Each row of a before or after table is a point. One or more steps were done to the points. Then noise was added and the rows were shuffled. The steps act on how far a point lies along the listed directions, d1 being the first. What was done? A step turns or swaps two directions, mirrors them in a line or flattens them onto one, adds a multiple of one to another, or multiplies one. Angles are multiples of 10 degrees, from the lower direction toward the higher: turns from -170 to 170, lines from 10 to 170 but not 90. Use the fewest steps. Two steps may share a direction if one is a turn and the other turns, adds or multiplies; they go together, in the order done. Otherwise the lowest direction goes first.
(in the rows, 128 means zero)

Directions:
(1): 154,81
(2): 175,154
Before (13 x 2)
143,106
132,180
149,165
139,135
201,48
143,132
86,99
146,133
81,63
158,116
163,98
138,76
135,120
After (13 x 2)
47,127
213,28
170,82
149,155
172,98
152,122
130,92
62,142
168,138
145,101
147,121
148,119
137,120
Steps: add 1 times d2 to d1

Directions:
(1): 182,100,168,151
(2): 130,64,91,109
(3): 175,155,76,142
(4): 155,141,141,59
Before (11 x 4)
103,159,162,161
135,113,109,146
100,139,138,161
98,149,144,90
125,146,120,142
120,178,98,110
154,130,111,97
106,171,143,85
131,172,127,149
162,95,86,128
107,75,140,120
After (11 x 4)
121,191,72,73
87,74,169,134
95,160,145,214
160,81,97,129
125,197,143,8
173,136,125,38
117,99,104,179
77,133,122,226
133,167,99,167
119,144,101,161
108,173,148,35
Steps: multiply d1 by 1.6; turn d2 and d3 by -20 degrees; multiply d3 by 1.3; multiply d4 by 3

Directions:
(1): 114,149,123,84,202,133,119,96,190
(2): 186,166,60,127,121,157,111,172,148
(3): 98,100,59,177,161,156,144,91,102
(4): 51,120,130,136,117,166,99,189,157
(5): 137,151,154,167,81,182,137,75,176
(6): 106,186,126,118,121,134,56,94,76
Before (8 x 9)
118,107,100,98,178,116,164,144,142
125,125,106,153,138,164,160,113,204
123,119,154,90,158,84,115,138,106
112,112,151,162,130,128,126,113,118
103,125,156,143,136,118,147,50,132
7,47,144,158,146,129,146,159,137
133,116,85,112,153,120,142,131,106
78,136,97,151,128,137,112,96,134
After (8 x 9)
89,158,128,132,106,134,99,106,142
100,133,176,139,122,124,142,56,147
128,109,120,102,164,122,173,142,165
19,58,165,138,130,122,142,198,162
140,122,108,101,145,112,142,136,116
108,114,139,105,161,97,118,124,104
112,117,161,154,127,122,121,129,121
141,133,128,153,118,169,170,111,231
Steps: add 0.7 times d1 to d5; turn d2 and d4 by -10 degrees; multiply d3 by 0; multiply d6 by 1.3

Directions:
(1): 196,81,96,148,150,100,100,120,172,113,83,181
(2): 168,143,164,98,96,189,149,101,178,183,150,167
(3): 145,120,177,98,157,133,116,219,99,110,153,179
Before (14 x 12)
147,120,148,153,123,124,129,133,148,133,89,153
115,106,145,115,162,100,108,151,112,119,134,115
123,132,162,128,135,134,143,164,109,139,142,148
77,185,166,99,80,154,152,138,90,144,143,119
168,146,249,29,122,201,132,216,147,187,200,214
109,117,174,97,120,122,128,181,90,144,162,135
12,148,37,157,164,38,103,107,44,73,117,56
201,105,119,114,169,122,106,131,152,118,113,214
171,113,163,119,166,122,129,212,109,128,127,176
106,123,56,177,149,102,118,62,146,83,68,76
163,132,152,102,89,173,145,85,177,183,108,173
109,121,132,119,158,79,104,210,105,120,147,140
63,175,151,136,145,166,147,154,96,147,165,108
72,158,208,77,159,146,141,227,28,109,198,118
After (14 x 12)
160,115,161,121,168,117,130,215,98,122,130,167
127,112,177,93,116,128,128,176,103,151,158,151
102,177,167,97,76,161,151,129,115,156,139,142
136,143,215,71,147,171,138,207,88,137,186,173
133,102,146,114,160,107,108,144,129,128,131,131
100,168,154,129,141,181,146,142,130,163,160,141
126,119,58,175,148,110,117,54,162,91,65,94
149,118,111,121,175,102,107,149,104,95,124,169
103,146,147,109,98,152,147,106,125,157,117,121
117,159,243,36,130,182,132,234,101,165,209,170
127,125,145,153,127,117,129,141,129,125,93,135
116,123,47,143,150,77,99,71,135,118,101,143
128,130,163,129,135,134,143,161,112,141,140,150
135,115,132,115,154,90,105,201,129,131,143,163
Steps: flatten d1 and d2 onto the line at 140 degrees

Directions:
(1): 174,45,98,162,177,144,157,85,120,106,123,153,135,162,154,183,122,188
(2): 53,119,96,140,141,83,74,130,140,70,77,124,169,117,145,84,106,188
(3): 138,147,189,167,180,148,95,220,116,96,136,155,144,122,72,168,137,156
(4): 94,127,162,56,156,51,170,117,55,126,175,127,133,155,110,134,144,161
(5): 189,107,182,114,82,63,161,158,183,94,115,137,128,142,135,114,53,131
(6): 193,113,141,127,165,85,52,94,98,79,114,129,81,129,129,94,168,74
Before (13 x 18)
87,188,132,139,115,172,109,166,149,164,125,125,150,100,99,129,119,107
114,174,135,141,109,179,60,166,122,140,103,133,121,92,103,100,154,94
141,95,135,97,128,91,146,94,102,108,165,114,115,134,125,107,130,133
118,109,140,121,134,130,144,154,113,107,140,156,142,134,113,148,117,171
114,105,103,154,133,156,115,144,154,137,116,119,153,123,121,149,117,144
203,109,190,111,135,90,152,105,125,134,157,151,98,147,116,148,134,102
102,118,121,94,99,88,145,96,122,134,141,119,145,138,136,113,113,149
146,168,131,107,156,148,111,109,80,177,182,130,82,111,102,137,213,66
134,120,134,142,129,109,141,103,110,96,147,149,141,142,135,135,139,157
131,113,165,90,114,97,163,139,113,126,144,120,115,165,149,115,111,143
182,86,142,100,149,75,125,81,104,108,128,152,127,153,178,130,137,131
141,109,165,95,164,65,133,145,110,81,137,156,132,135,105,133,116,156
84,183,127,140,124,211,86,154,110,178,145,108,115,79,100,126,200,69
After (13 x 18)
130,107,125,163,148,159,142,166,166,107,112,162,156,119,117,165,95,173
191,100,191,96,167,78,104,124,74,94,156,134,90,136,107,129,176,95
147,85,106,141,103,147,156,101,156,122,137,117,128,124,143,123,100,144
114,97,78,133,112,139,126,68,135,139,122,123,141,135,154,126,127,147
121,101,111,141,123,179,157,124,132,148,128,124,126,158,165,143,121,156
162,122,162,145,100,161,187,135,173,175,149,152,132,133,120,172,105,128
118,125,123,152,139,172,101,156,122,111,124,153,133,115,109,143,140,144
150,121,125,130,74,138,150,126,185,150,108,145,157,126,185,127,86,126
121,141,147,110,188,112,103,123,75,125,145,138,132,134,97,142,155,128
132,140,125,165,105,141,124,121,145,107,131,144,140,124,137,125,130,137
146,126,184,90,143,86,109,156,78,104,134,150,123,138,98,121,136,144
100,139,126,123,137,122,81,148,121,133,128,107,135,113,104,116,145,106
248,95,169,117,140,90,148,112,135,123,162,154,80,143,126,150,137,95
Steps: turn d1 and d4 by -120 degrees; multiply d4 by 0.7; multiply d3 by 1.3; turn d5 and d6 by -100 degrees

Directions:
(1): 156,158,145,90,173,173,122,132,138,145,151,161,119,115,83,169,98,151,76,208,97,150,172,206,181,151,176,172,169,185,134,149
(2): 88,119,136,75,153,197,90,121,166,95,109,106,104,85,69,179,60,114,178,79,150,144,78,118,189,119,96,115,81,115,99,170
(3): 95,103,180,65,180,133,79,126,132,156,124,170,154,144,199,134,177,121,158,113,52,116,191,87,165,110,107,141,63,159,158,100
(4): 56,126,135,97,96,125,113,98,153,99,120,95,131,176,104,70,171,237,99,139,149,91,129,194,155,53,100,102,127,148,123,133
(5): 45,103,50,199,130,123,125,106,152,187,104,181,117,105,165,144,121,106,102,139,94,131,133,146,117,76,160,137,102,133,72,211
(6): 51,159,150,162,94,105,66,212,75,124,136,150,143,102,97,184,140,151,120,104,160,170,139,91,150,73,164,166,176,106,164,95
Before (11 x 32)
86,82,123,153,120,88,104,127,149,151,109,146,151,150,237,120,167,86,183,74,80,94,116,36,91,102,103,109,63,124,109,142
196,159,131,180,99,103,192,145,98,80,146,82,113,94,69,142,95,138,89,141,194,155,90,146,94,172,156,154,205,107,138,99
150,133,114,131,112,110,198,87,145,99,148,78,117,161,119,82,130,145,135,127,175,102,73,142,100,155,98,84,124,117,111,112
111,140,174,74,108,121,103,138,124,47,148,50,153,137,59,109,134,195,135,102,186,110,117,130,141,97,89,101,161,117,162,71
133,80,71,122,157,97,151,41,168,175,117,137,149,157,240,65,149,67,170,76,57,89,159,82,94,128,57,97,18,117,121,141
213,154,159,113,108,98,165,142,93,99,165,106,176,153,128,91,140,143,146,143,157,115,122,106,96,178,122,133,165,93,138,62
136,104,121,86,130,152,139,89,166,96,143,89,99,152,91,84,135,128,150,86,141,108,106,137,127,125,93,88,86,91,135,130
61,137,192,130,82,102,100,142,118,114,137,115,141,186,150,111,171,223,98,157,108,114,180,173,165,70,158,138,169,153,138,79
191,131,125,122,174,105,157,123,124,187,138,178,131,132,207,145,132,30,154,130,58,121,155,83,75,171,123,154,92,142,152,88
158,79,142,77,190,144,125,94,142,141,94,123,132,144,156,150,94,65,165,95,83,128,148,83,150,146,106,103,52,146,138,132
52,133,178,80,127,110,77,118,112,111,105,124,146,162,109,115,199,223,129,111,138,114,147,142,165,72,103,123,96,117,146,95
After (11 x 32)
103,113,149,169,77,73,159,131,106,67,114,65,138,136,134,89,167,169,136,61,183,118,85,80,85,99,82,107,133,77,139,78
153,107,95,54,213,161,140,15,203,184,140,166,138,165,200,90,127,121,116,166,12,95,217,191,172,135,90,139,35,195,124,176
196,103,129,84,178,149,151,102,153,123,156,125,102,136,130,111,124,63,157,104,87,130,149,92,112,179,114,115,85,105,155,109
143,111,156,80,158,131,156,85,159,103,145,97,126,147,164,101,137,114,186,92,129,94,87,87,134,165,67,81,65,120,122,107
188,95,102,112,182,109,170,83,141,175,122,147,139,171,160,117,129,107,75,197,72,130,184,170,124,147,158,118,124,185,139,146
96,105,148,93,175,138,92,120,162,176,135,178,148,157,206,152,159,141,119,171,26,101,184,138,165,103,147,156,102,208,114,169
140,160,193,71,177,171,84,170,96,107,125,139,129,80,59,216,92,118,157,110,138,183,126,102,179,173,135,164,127,104,152,96
104,138,116,92,138,112,153,72,165,162,136,154,114,188,138,75,171,180,74,201,77,80,157,245,115,79,130,132,127,189,118,136
154,138,184,54,114,128,130,120,121,72,153,91,180,166,110,84,147,189,167,120,149,103,116,121,153,132,84,117,128,104,133,76
98,153,217,87,106,182,73,180,127,61,131,72,112,106,55,212,50,141,166,93,162,171,105,120,212,123,143,141,170,114,118,94
173,139,189,75,147,137,89,170,102,64,154,81,160,85,76,173,100,93,181,75,163,152,128,39,141,174,90,130,152,101,178,43
Steps: turn d1 and d3 by -80 degrees; turn d2 and d4 by -120 degrees; add -0.5 times d2 to d5; multiply d6 by 1.3

Directions:
(1): 149,137,76,165,102,154,41,74,173,91,150,127,134,172,134,133,82,132,99,140,91,134,137,151,92,129,107,122,172,153,171,190,150,126,161,164,152,132,157,166,109,134,66,81,156,139,170,186,122,213,198,37,121,153,98,98,93,65,81,79,129,149,191,137
(2): 92,184,150,94,65,119,150,88,163,141,127,105,118,157,109,157,156,101,110,85,69,138,122,190,142,74,141,49,12,114,180,176,70,103,121,123,135,88,142,158,132,116,124,188,99,163,57,143,121,113,166,171,186,163,152,73,167,151,112,105,148,153,185,155
(3): 142,126,171,114,165,74,89,59,179,70,92,103,72,107,166,128,180,167,148,94,101,136,119,101,200,100,132,115,164,102,109,142,104,69,109,185,204,109,117,176,182,124,158,101,201,135,160,68,173,105,100,119,85,86,192,70,119,106,125,157,125,187,124,99
(4): 102,161,156,134,114,189,149,117,86,193,181,170,102,109,127,126,121,117,186,143,192,99,139,114,160,134,23,78,178,120,174,160,78,163,98,153,131,139,68,153,241,160,140,88,175,161,141,168,109,115,113,167,141,87,112,126,162,98,93,79,101,108,149,184
(5): 173,172,105,168,150,131,206,196,135,74,143,165,153,193,108,49,125,104,113,51,116,157,60,229,137,70,92,170,142,131,120,138,84,127,111,162,144,163,129,190,116,175,101,130,154,124,120,114,187,121,89,132,113,75,64,142,88,171,138,116,164,128,115,147
(6): 147,170,151,121,114,171,147,138,87,176,81,108,93,89,123,135,96,102,110,46,86,141,159,121,91,164,130,181,161,114,121,114,162,98,96,140,135,180,205,161,165,141,109,46,120,128,79,239,116,157,99,139,141,147,188,43,143,188,132,140,137,138,68,83
Before (12 x 64)
116,142,119,133,108,125,117,138,140,113,143,125,110,154,111,130,99,100,121,116,69,123,116,164,106,114,124,95,103,142,155,139,115,135,142,130,120,114,150,147,102,128,126,158,115,135,112,144,119,138,149,102,138,146,105,127,120,131,112,110,145,131,139,132
175,100,131,150,190,65,102,118,173,66,101,114,120,128,141,106,155,156,112,104,123,140,85,123,145,116,176,164,125,107,92,125,134,103,138,159,154,118,133,166,90,130,119,143,147,111,158,45,183,123,93,97,103,114,128,132,108,123,159,173,147,155,133,109
117,108,114,118,116,92,52,55,191,94,145,125,118,160,150,142,180,155,144,158,140,134,114,118,186,105,140,47,82,142,148,188,85,101,123,154,138,62,92,128,115,111,168,175,160,134,149,42,146,81,173,113,132,109,114,126,127,63,123,101,126,172,188,138
67,168,159,77,79,160,146,75,118,173,181,132,79,118,119,180,159,90,171,110,130,99,156,131,160,126,66,14,117,99,208,181,61,120,105,121,137,103,95,189,223,136,144,147,137,164,73,182,87,126,146,174,187,112,163,46,211,123,76,73,102,124,204,161
81,136,146,83,125,90,203,137,129,119,125,109,159,138,118,128,192,126,160,157,136,111,103,129,160,105,184,92,62,112,100,114,112,122,135,92,115,101,96,104,105,95,158,200,94,116,108,39,154,38,136,174,151,146,141,167,143,146,155,152,123,133,136,109
109,73,144,118,173,102,100,159,94,133,97,117,122,68,129,143,122,133,140,187,161,123,123,66,154,181,163,147,170,131,60,78,159,135,125,118,128,123,114,82,129,118,175,135,142,121,132,94,104,121,91,169,111,110,128,166,131,145,150,156,124,103,84,112
153,185,82,152,111,167,114,110,145,119,146,151,122,140,128,119,124,112,127,102,90,129,118,188,105,92,75,111,135,139,166,158,99,126,130,157,138,135,161,199,140,180,115,117,152,159,139,163,142,150,154,106,151,104,82,96,118,106,95,91,153,119,177,162
112,52,126,108,157,122,93,141,107,130,173,157,110,102,149,131,147,155,158,207,206,94,140,68,156,164,116,114,156,146,86,82,151,175,148,84,90,109,70,66,119,93,160,163,146,94,172,76,107,100,100,129,101,135,115,219,115,81,139,148,112,92,129,133
106,82,150,142,152,106,63,48,157,116,158,143,118,126,146,163,135,156,165,191,145,92,153,98,170,117,110,99,153,132,161,148,98,143,152,130,158,102,70,114,170,111,153,117,162,144,191,96,112,134,161,106,115,100,130,117,122,76,103,103,97,135,196,145
96,173,121,122,97,187,118,116,81,194,151,132,113,95,124,140,99,97,131,95,135,135,184,116,86,148,90,132,145,129,161,149,149,128,97,162,119,154,152,137,185,146,105,77,112,145,118,234,97,164,138,108,129,148,147,81,149,145,79,102,118,104,124,156
96,49,162,81,137,76,78,77,112,156,104,82,120,24,163,202,174,171,159,226,178,104,192,7,160,194,179,94,105,109,125,78,174,130,143,81,97,96,92,41,121,77,167,166,95,111,158,92,79,114,139,143,128,144,194,157,182,88,150,171,85,129,116,95
114,121,148,128,110,140,100,110,112,177,92,110,127,94,153,146,101,149,140,169,141,118,169,50,112,170,145,134,143,118,114,116,174,136,116,121,126,128,152,112,154,105,134,117,135,131,143,130,98,129,127,131,144,142,184,127,146,130,110,152,92,125,100,104
After (12 x 64)
86,120,120,66,87,70,117,77,187,85,121,71,117,154,118,191,176,103,94,105,42,133,141,154,123,108,215,53,18,109,159,149,117,80,151,75,124,69,162,147,61,83,129,227,63,122,50,111,108,139,183,124,181,175,177,57,172,154,118,132,137,146,193,97
125,158,163,105,110,195,149,141,73,190,148,153,60,97,129,130,118,105,144,69,145,115,149,126,138,154,64,125,168,129,125,118,124,141,94,130,118,162,142,158,205,130,125,79,161,126,90,223,104,130,76,171,145,136,163,95,146,149,117,117,133,115,102,128
61,115,112,95,94,103,69,63,154,136,168,114,138,122,135,171,160,136,134,188,140,125,165,107,128,109,151,49,43,137,163,161,124,129,140,127,114,65,93,82,114,100,140,203,90,142,141,89,106,127,193,103,129,168,130,145,150,85,86,110,115,116,201,175
157,144,137,110,143,117,170,167,113,135,79,122,115,121,131,104,159,113,118,44,118,163,107,137,145,132,170,165,95,125,86,105,124,79,75,137,113,138,168,136,111,135,166,126,112,107,72,112,162,58,76,172,135,101,151,95,131,203,183,160,154,155,51,77
107,128,186,114,141,110,172,113,113,159,117,132,107,104,117,148,150,114,154,93,113,114,142,140,163,104,140,135,81,111,139,105,82,121,111,102,138,129,114,121,173,117,167,133,109,140,89,129,119,83,103,194,149,105,171,85,152,188,145,136,128,127,128,126
127,111,127,132,146,99,137,166,126,104,126,127,115,136,113,116,119,113,130,124,90,122,107,138,119,124,149,130,115,138,114,98,127,136,138,117,114,116,136,121,90,124,152,171,115,112,121,99,136,108,113,114,118,126,112,157,112,146,143,142,142,119,100,112
148,174,110,128,125,157,165,146,112,114,92,100,140,139,119,109,108,109,114,73,77,134,129,140,84,154,164,200,181,125,96,126,186,95,129,139,143,191,199,172,112,127,85,56,122,103,115,187,157,144,132,95,127,162,158,82,98,168,137,140,140,152,85,57
109,130,133,136,125,169,64,114,98,166,125,128,100,86,122,153,80,112,139,159,137,118,145,94,131,181,93,112,203,135,130,150,143,137,122,160,147,140,135,144,191,142,130,73,173,154,129,199,86,181,133,145,137,120,126,103,141,117,99,92,122,119,134,137
178,122,136,168,190,127,141,161,109,125,127,148,113,110,126,87,120,133,137,95,168,124,97,112,131,150,115,187,183,108,100,118,136,131,112,163,132,164,121,174,147,159,114,84,157,116,153,110,168,132,61,119,112,92,107,139,120,140,156,152,130,123,101,123
138,146,103,123,138,103,166,145,147,106,124,136,140,126,126,118,177,123,132,116,106,133,95,180,138,70,138,108,60,126,121,104,88,122,127,106,117,101,136,142,90,157,171,208,110,137,120,56,157,78,121,161,149,98,91,152,126,144,142,144,159,110,144,149
97,119,140,133,88,142,66,73,133,172,121,116,131,110,157,158,106,154,148,205,147,107,176,54,125,160,128,88,130,129,144,149,155,144,128,122,129,103,125,111,161,96,130,134,141,148,158,121,85,138,168,117,151,148,167,134,152,90,87,121,83,126,151,128
120,99,153,105,105,143,68,64,93,189,106,87,98,29,158,201,120,145,145,165,143,112,210,34,122,211,131,115,159,107,163,113,184,121,128,121,116,142,146,104,167,107,117,75,117,126,148,218,69,174,148,116,139,151,200,81,178,96,118,132,92,136,120,94
Steps: add -0.7 times d6 to d5; turn d1 and d6 by -140 degrees; turn d2 and d4 by -80 degrees; multiply d3 by 0.4
